Rows are points. Each copy is the shape, with its points in the same order, stretched, turned, moved and blurred by noise. Some copies are also mirrored. Which?

Shape, 8 rows:
[[-29  14 -37]
 [-33 -17  37]
 [ 11 -18  -6]
 [ 14  33 -22]
 [-48  26  33]
 [ 24   2  18]
 [ 70 -42  -3]
 [-15  29 -12]]
Copy 1:
[[-20   4  41]
 [  3 -80   2]
 [-13 -10 -21]
 [ 15  37   9]
 [ 27 -67  36]
 [ 18 -13 -32]
 [-16  17 -83]
 [  8   8  24]]
Copy 1 is: only turned
Copy 2 (8 x 3):
[[-11 -55  14]
 [-38 -22 -39]
 [  1  -8 -14]
 [-14  -1  40]
 [-58 -24   3]
 [-19  26   0]
 [ 29  46 -24]
 [-25 -22  26]]
Copy 2 is: mirrored

Shape:
[[ 10  36   8  -4]
 [-27  18  42  24]
 [ -7 -17   9 -14]
 [  5  69  55  15]
 [ 12  -1 -19  19]
 [ 10 -54 -10 -34]
 [-58  30  -3  10]
 [ 43 -47 -25  -5]]
Copy 1, 8 rows:
[[ -9 -16 -18 -34]
 [-25   5  31 -41]
 [  4 -16  11  11]
 [-39 -27  13 -90]
 [ 35  12  -7   1]
 [ 34 -24  14  46]
 [-41  22 -17  -6]
 [ 71 -13   9  20]]
Copy 1 is: only turned
Copy 2:
[[-20  29  -6  23]
 [-66  17  19   4]
 [-29  -4  -8 -30]
 [-51  79   4  16]
 [  4 -13  16  10]
 [ 11 -35 -24 -41]
 [-74 -10  -8  38]
 [ 41 -31  18 -28]]
Copy 2 is: only turned
Copy 3, 8 rows:
[[-24  32   1  -5]
 [-29  12  47 -12]
 [ -8 -19   7   9]
 [-32  58  33 -36]
 [  8  26  18  27]
 [ 15 -42 -16  18]
 [-58  -1  29  15]
 [ 44  10 -10  25]]
Copy 3 is: only turned
Copy 4 (8 x 4):
[[  2  46  17  20]
 [-28  10  55  42]
 [ 14  -4  27  -6]
 [-36  69  54  31]
 [-15   4 -19   0]
 [ 36 -33   7 -41]
 [ 20  10  29  64]
 [ -2 -13 -25 -55]]
Copy 4 is: mirrored

Shape, 10 rows:
[[ 12  24   7  12  18   6]
 [ -6 -32 -53  -9 -20  14]
 [-17  13 -43  23 -29  36]
 [ 25  15 -65 -37  55 -42]
 [-25  27   4  26   2  -8]
 [-37 -63  18  19 -11 -30]
 [ 24  -8 -27 -44 -17  48]
 [ 33 -37  24  34  12   1]
 [ 13  -5  37   4 -23 -25]
 [-14  -1 -16  15 -46   7]]
Copy 1:
[[-40  15  -1 -13  11   1]
 [  2 -22  15  55 -46  47]
 [-52  16  14  63 -58  38]
 [-19 -55 -57 -35 -28  43]
 [-39  31 -27  22   6   3]
 [ 35   4  -9  57  65   6]
 [  4 -38  47  17 -56  -9]
 [-20   0  29  -5  62  19]
 [ -9 -17  10  17  62 -36]
 [-28  -6   7  67 -16  -1]]
Copy 1 is: mirrored
Copy 2:
[[ -4 -14 -40  24  15  -4]
 [  8 -16  57  13 -48  13]
 [-36 -29  26  18 -61  20]
 [ 75 -13  -5  60  11 -22]
 [-29 -15  -6  27 -23 -23]
 [-29  16  66  -5 -14 -33]
 [ 23 -24  -7 -28 -20  40]
 [-10  22   5   9  46  33]
 [  5  45  -6 -20  -4 -16]
 [-18   9  33   2 -58   3]]
Copy 2 is: only turned
Copy 3:
[[ 15  -2   8  20  -6 -24]
 [-66  21  -6  19  13  16]
 [-38  33 -13   8  28 -23]
 [ 13 -15  13  87  20  38]
 [ -1 -10  -1  -3  21 -23]
 [-66 -46   9 -39 -12  24]
 [ -2  70   9  25 -15  20]
 [-21 -21  -3   9 -60 -15]
 [ 13 -14 -12 -23 -27   7]
 [-33  12 -18 -13  14 -12]]
Copy 3 is: only turned
Copy 4, 10 rows:
[[-18  -6  -7  21  12 -31]
 [ 51  20  59  16   9   7]
 [  1  46  44  12   6   5]
 [ 24 -26  26  88 -27 -79]
 [-21  13 -15  26 -14   2]
 [ 30 -17  10  24   0  79]
 [ 58   4  43 -45  25 -46]
 [  7 -17  15  25  55  19]
 [ 39  15 -34   2  11  31]
 [ 29  54   7   8   4  40]]
Copy 4 is: mirrored

Shape:
[[ 32 -49 -18 -19 -41   3 -43 -16]
 [-41  14   0 -10   6  29 -21 -21]
 [ 36   3  -3 -22 -10 -47 -27  36]
 [  6  -1   7  17 -44 -41   8  -2]
 [-54  35  19  21 -11  -4  20 -10]
 [  0 -31  12   0  34 -14 -43  45]
 [ 31  18  10  10  -3  34  27  18]
 [-26 -32 -48  30  17   8  31  -7]
 [ 12 -15 -34 -37  36  53  13  38]
 [ -2  17  34 -42  48  16 -11 -15]
 [ 15 -10 -59  40  33 -43 -30  20]
 [ 29 -40 -35  26 -18 -28 -32  47]]
Copy 1, 12 rows:
[[  7 -40  -5  11 -59  43   0  18]
 [ 21  18 -18  -8  15  34  11 -11]
 [  9 -70  25  25   9 -23 -19  -6]
 [-31 -11  15  29 -24 -11  44  11]
 [-21  41  -4   6  29  -1  43 -13]
 [ 44 -51 -37  36  -1  12 -68 -30]
 [  1   7  26  -3   9 -28 -26  28]
 [ -7   4 -73  12  -8  16  12  31]
 [ 20 -34 -31 -22  48   5 -76  24]
 [ 58 -11  10  20  43  22 -33   7]
 [ 37 -58 -55  24 -22 -20   0  -5]
 [ -4 -65 -30  23 -40 -10 -27  -5]]
Copy 1 is: only turned
Copy 2:
[[-28  65  15 -41 -33  -7  50   9]
 [-31  15 -12  12 -13  -7 -33  30]
 [-21  29  37  13  45  21  64 -25]
 [  2  43  60   7  -8  -9  -8 -21]
 [ -2   6  28  36  -7  -6 -70   3]
 [ -2 -31 -13 -29  36  37  30  17]
 [ 42  42 -16  16  -5  34  -7 -47]
 [  9 -25 -11   7 -70 -28   5 -29]
 [-11  -5 -65  15 -20  30  53 -62]
 [-27  24 -50  -2  62  -4  -7  -1]
 [ 17 -38  23  25 -10   2  74  19]
 [ 18  -5  37 -14 -26  31  67  -4]]
Copy 2 is: only turned
Copy 3:
[[-51  71  25  17  -7 -32  -9  14]
 [ 32  -1  16  10 -42  19 -17  21]
 [-22  50 -20 -17  13  -8  32  10]
 [-31  10 -20  23  23 -46 -21   5]
 [ 31 -39 -19  24 -11   1 -32  17]
 [-27  52 -39 -20 -10  56   4  -5]
 [  0  -6  48  18  51  32 -12  24]
 [ 18  26  -9  72   8  13 -37 -35]
 [ 31  41  40  45   8  73  23  17]
 [ 12 -28  19 -20 -23  55  38  -2]
 [  3  76 -35 -12  20   1 -14 -52]
 [-37  93 -23  10  30  -5 -26  -2]]
Copy 3 is: mirrored

Shape (15 x 9):
[[ -1  -8  31  10 -33 -25 -14 -10 -43]
 [ 13 -10 -12   8  27  42  27 -12   7]
 [-22 -11 -35  -8  32  27  20  11 -38]
 [ 24 -30  -8 -10  27  32   3  -3 -23]
 [-33  42 -22  37  -8  50 -14 -12 -61]
 [-11 -18   0 -12  31 -36 -24  49  19]
 [  1   7  18  23 -25  -8   0 -19 -12]
 [-36  20 -37   1 -29 -19  10 -38 -56]
 [ 40  20 -44  34 -25  48  -2   7 -20]
 [  8 -31  18 -33 -28  45 -37  26 -29]
 [-10 -25 -41  -6 -22  12 -10  40  13]
 [-19 -20  -4 -13  28 -27  41  18 -33]
 [  5 -21  22 -12   7   2 -15  32 -38]
 [-38  -4  37  30 -12 -38  33   2  25]
 [-14  47  17 -39 -10 -17  28   3 -15]]
Copy 1, 15 rows:
[[  9   4  27  -7  26 -64  -8   6 -30]
 [-25  32 -12   9 -56  41  22  24  -3]
 [ 11  57  -9  -5   5  33  28  50 -44]
 [-18  50 -25 -11 -18   3  12  18 -21]
 [-24  59  45  68  36  28  13  -1 -75]
 [ 22 -40 -12 -86  21   7 -12  30 -28]
 [ -6 -10  29  15  -9 -23  -7  -2 -11]
 [ 43  31  25  53  43   0  12  24 -24]
 [-28  25 -25  71 -23  14  35 -28 -32]
 [  1  63  -4 -41  -7 -41  -6 -41 -57]
 [ 49 -10 -38 -21 -36  19   2  -8 -43]
 [ 26  16  -4 -35   7  -7  37  71 -21]
 [ -3  27   5 -47  17 -42  10  15 -46]
 [ 21 -56  34 -44 -50   3 -14  44  -4]
 [ 23  15  41   9  15  11  65   0   9]]
Copy 1 is: only turned
Copy 2, 15 rows:
[[  5 -25 -19   7 -34   3  38 -11   4]
 [  5 -14 -25  -6  33 -36 -56 -27  -6]
 [ 22  21   2   1  -7   2 -10 -44 -34]
 [ 28 -10 -13   0 -10 -23 -40 -28 -10]
 [ 65  -2  -6 -12  15  18  53 -91 -15]
 [-20  -4  46   9 -21  34 -14   9 -34]
 [ -7 -28 -26   1   7  -6  13 -16  12]
 [  5  39 -21   7 -17  29  58 -15   7]
 [ 44 -10 -37 -54  33   0  -4 -42  -3]
 [ 53  -6  23 -14 -29 -31   6   2  -8]
 [ 18  18  12 -18  12   7  -3  19 -31]
 [-34  14  -5  11 -34   6  -3 -18 -29]
 [ 18 -18  14   1 -43   0   6 -24 -22]
 [-59 -31  -9  21  20 -13   3   4 -14]
 [-54  32  23  -9 -26  -4  33   3  32]]
Copy 2 is: mirrored
Copy 3:
[[  2  86 -51 -14 -27  13  -5   1 -10]
 [-15 -21  25  -7   0  -6 -29  -5  29]
 [-22  11  55 -20 -23  64  14   1  28]
 [ 23  17  14  -6 -19  22  -8  15  56]
 [-15  65  19 -63   9  48 -45 -41  -6]
 [ 11 -22   5  39   5  59  27  -2  19]
 [-21  43 -39 -16  -2 -10 -27 -11 -20]
 [-55  58   5 -67 -15  38  13  24 -36]
 [  2  48  30 -76  52 -18 -34 -31  15]
 [ 95  92  49  17 -10  12 -19   3  43]
 [ -4  43  75  -1  41  18   5  -3  12]
 [-42   5  10   4 -53  54  49   4   8]
 [ 43  52   0  10 -34  44  12  -9  36]
 [-79   5 -32  41 -15  -9  -8 -28 -47]
 [  7 -24  17 -18 -38  -5  26 -21 -44]]
Copy 3 is: only turned

Shape (16 x 11):
[[ -5  -6 -11   4   9 -24  22   0  -4  28 -43]
 [ 15  30 -16 -32   4 -31  -8   5   0  30 -11]
 [ 14  20  62  39 -39  41  23  25  37 -35 -37]
 [ 24 -37   4 -48  -5  22  39  14  47  12 -27]
 [-34  30  49 -36 -11 -10 -34  -5 -24   0 -23]
 [ 37 -43  44 -48 -42  27  33  32 -34 -29  -3]
 [-25  -2   9  32 -15 -23  37 -30 -15 -24 -43]
 [-42  36  46   9  46 -14 -34   7   2  24  19]
 [ 38 -38   6 -35  27 -23 -33 -30  23 -33   9]
 [-10  -5  15   0  42  11 -41   8  40 -34 -30]
 [ 40  14 -20 -29  39  55  17 -10   5 -37   5]
 [ 15 -23 -24  -2 -33  28  13  26 -32 -30  35]
 [ -4  -1  29 -43 -17 -26   2   8  44 -10   4]
 [ 10  -8 -14 -24 -24  29  25  -2  13 -38  14]
 [-11 -37  -8  35 -21  55 -31  17  37  -2   2]
 [-16  40  48   0  24  -2 -44 -37  -1  16  16]]
Copy 1 (16 x 11):
[[-33   5  15  -7  28   5  50 -32  18  24 -25]
 [  9 -19 -11 -10   0  -1  47 -15  -6 -12  22]
 [-17  19   1  81   8 -19 -45 -35   3 -13 -50]
 [-25  24 -46 -40  59  55   7 -24  22  40 -15]
 [-18   3  -9  23  21 -60  25  37 -37 -37  32]
 [-74  30 -89 -11  11  19 -20  -6  34 -28 -28]
 [-80  -1  31   2  61 -65   0 -26   2   3 -23]
 [  3 -17  75  28 -27  -9  47  60 -35  -9  36]
 [-39   2  23 -83   9  48   3  -3 -38 -37  39]
 [-25  36  36   7  16  47   3 -10 -36  -7  46]
 [-44  21 -16 -19   9  65 -17 -35  48 -24  67]
 [-60  22 -56 -30 -42   0 -24 -23   8  -6  13]
 [-13 -18 -17 -28  36  -2  -2  15 -57 -15  -2]
 [-49   5 -42 -31  18   6 -36 -23   2 -12  30]
 [ -3  73  -3 -23 -31  10 -31 -11 -19  16  14]
 [ 19 -20  69  -2  -8 -36  28  43 -33 -42  42]]
Copy 1 is: only turned
Copy 2, 16 rows:
[[ 25   4 -18  16 -12 -17   2 -10  -1   9  30]
 [  1 -12  -8 -27   7 -21  -8  17  18  18  45]
 [-61  59  -3   8 -49  -4 -62  -1  13 -48  19]
 [-32  67  -5  29  15 -25  24  -9  12  42  63]
 [ -1 -39   7  -7  -8  -2 -35 -16  46 -58  21]
 [-61  61   2 -29  27  -6  36  14 -20 -55  65]
 [ 14   7 -46   1 -42  22  -9 -20  12 -32 -12]
 [ 21 -44  22   6   1  11 -65   2  41 -12  -7]
 [-13  -3  -5 -55  16   3  19 -68  10  29  21]
 [  8  29  37 -17   1 -31 -45 -54  16  13  -3]
 [  5  95  70 -50 -14 -24  25 -28  14  13  24]
 [-37  36  24 -55  10 -21  57  37 -19 -27   0]
 [-37  -1 -33   7  20  -5 -21  -5  48  10  34]
 [-37  55   9 -24  -2 -15  31   4  30   3  12]
 [-40  27  29   0 -22 -37   8   1 -11  22 -21]
 [  5 -54  18 -23 -28  20 -44 -29  45 -19   3]]
Copy 2 is: mirrored

Shape, 16 rows:
[[ -9 -11 -46  21 -44   5  20 -34  40  21 -16   7]
 [ -4  28  20 -10 -47  -5 -29 -33 -22   3  40  46]
 [-13  -9  -7  27  29 -24  24 -36 -23  27 -39  33]
 [ 19  17   2   6  20 -25  37 -14 -38 -52   8 -20]
 [-31 -14  -8  43  20  52  15  -8 -36 -42 -36  45]
 [ 13   7  36  46 -49  31   1  12 -16 -19 -38  12]
 [-20  56   9  55  35   4  38 -30   5   8  11   0]
 [-27   3  23  38 -37 -36   7   3  -7  -2  15 -33]
 [  7  -1   0 -34   8 -32 -34  33   7 -64   3  20]
 [ 32  34 -40   2 -25  40 -37  51 -36  -7  42 -18]
 [ 10  27  13   6  13  55   7   6  39 -29  27  37]
 [-25   0  34 -24  -6 -19  52  26   6  15 -19  42]
 [ 16 -26  -3  54  -5  12  32  15   7 -40  42 -16]
 [-29  31  39  -6 -15   0   3   6 -10  19  31 -33]
 [ -1   8 -40  21   4 -17 -21 -21  34   3  32  -7]
 [  9  38 -52  37 -37 -15   8  41  21 -12 -25  -5]]
Copy 1 (16 x 12):
[[-70  13  19  52 -23  10  15 -23   3 -29  24  25]
 [  0  19  38  -8 -13 -54   1   7 -47   9  54  24]
 [-29  42  39  10  -8  26 -54   5  48  -2  12  52]
 [ 11  33 -27 -27 -12 -38  -7  41   3 -16   4 -15]
 [ -6  32 -27 -23   8  14  17  13  52  35  48  95]
 [-31 -13  22 -54 -36  17  31  34  -6  -4   6  64]
 [ -5  62  18  44 -63 -17   9  25  -3  15 -26  46]
 [-18 -15  38  14 -26 -47  11  64  -9 -34  -1  19]
 [ 18 -30 -13 -10  23   7   7  37  -6  31  52 -48]
 [-44  -1 -38   9  26 -20  16   9 -57  37 -23   7]
 [ 18  20  -6  20 -27   5  62 -26 -14  50   3  17]
 [-30  -9  47 -19 -29  -1 -30  -5  59  40  10  17]
 [-12  21 -14   5  12 -30  72  21  11 -19 -29  10]
 [ -2 -18  32  29 -37 -66  -4  25 -19   9 -14  25]
 [-21  24   7  76   4  -5  14   9 -29 -15   8  -9]
 [-92   2  -9  21 -25  32  18  41 -10  13  -1  -9]]
Copy 1 is: mirrored
Copy 2, 16 rows:
[[-12  25 -18 -35 -59  22 -10 -12  29  -2 -13  83]
 [-20  62  17  34 -12  42  17 -10 -18  38 -24 -12]
 [-38   8 -13  19  -9 -39  40 -10  57  21 -36  38]
 [ 24 -12  17  10  40 -24  58 -44   5   7  -5   0]
 [ -1 -34  23  75   2  21 -11 -14  25 -19 -57  58]
 [-10 -20  63  25   8  52  -5  12  47  13 -12  27]
 [ 15 -20 -16  28 -26  11  65 -15  52  51 -49  10]
 [  8  -4  38   5 -36  -2  59  -5  10  38  40  28]
 [ 12   1   0  44   7  -2  -9 -18 -12 -42  16 -57]
 [ 45  15  -4  21  40  30 -28  78 -34  17  -1   2]
 [  6 -30 -24  44 -14  55 -38 -14  10  19 -38 -18]
 [ 12 -11   9   1 -32 -41 -28 -36  29  58 -10  -4]
 [ 10 -39  -4  23   4  25  16 -25   5  22  44  47]
 [ 10 -15  27  -2 -29  -5  41  15 -28  72  -3 -13]
 [-12  19 -45   9 -37  17  31   9   7  -4  10  16]
 [ 54  17  -5   2 -26   9 -18  30  68 -20   0  30]]
Copy 2 is: mirrored
Copy 3 (16 x 12):
[[ 15 -10  -4  -5 -66 -18  21  20  53  12  -7  29]
 [-46  64  -8  39 -22  43  11  -8  65  22  13 -10]
 [ 14  13 -62   9 -10   3  18 -20  31  79   7  39]
 [ 36  39 -20  14  32 -13 -51 -10  16  42  30 -34]
 [-32  44 -46  28  -8 -54   8 -29  13  81 -11 -33]
 [ -9   2  30  44 -10 -17  -9 -53  18  32   1 -24]
 [ -4 -26 -59  15  26  -2  21  11  47  62  39 -23]
 [ 15  -6  -4  44 -23  17  12 -38  16 -11  70  -6]
 [-25  88  45  -2  20 -34   1 -23   9 -13  28   3]
 [-73  29  11  13  -9 -22 -53  41  13 -49 -20  -5]
 [-51   4  22 -26  24 -13  11  12  58  40  20 -40]
 [  8  14  15   5 -20   5  19 -45   9  67  88  35]
 [-20 -15  -7 -21  -7 -25 -34 -34  41  14  52 -62]
 [ -2 -10   6  30  -3  47   5  -1   1  -3  71 -28]
 [-26  13 -17 -18 -17  -6  22  27  58 -29  -3  10]
 [-12  -9  14  34 -18 -64  -7  14  22 -20  17  51]]
Copy 3 is: mirrored
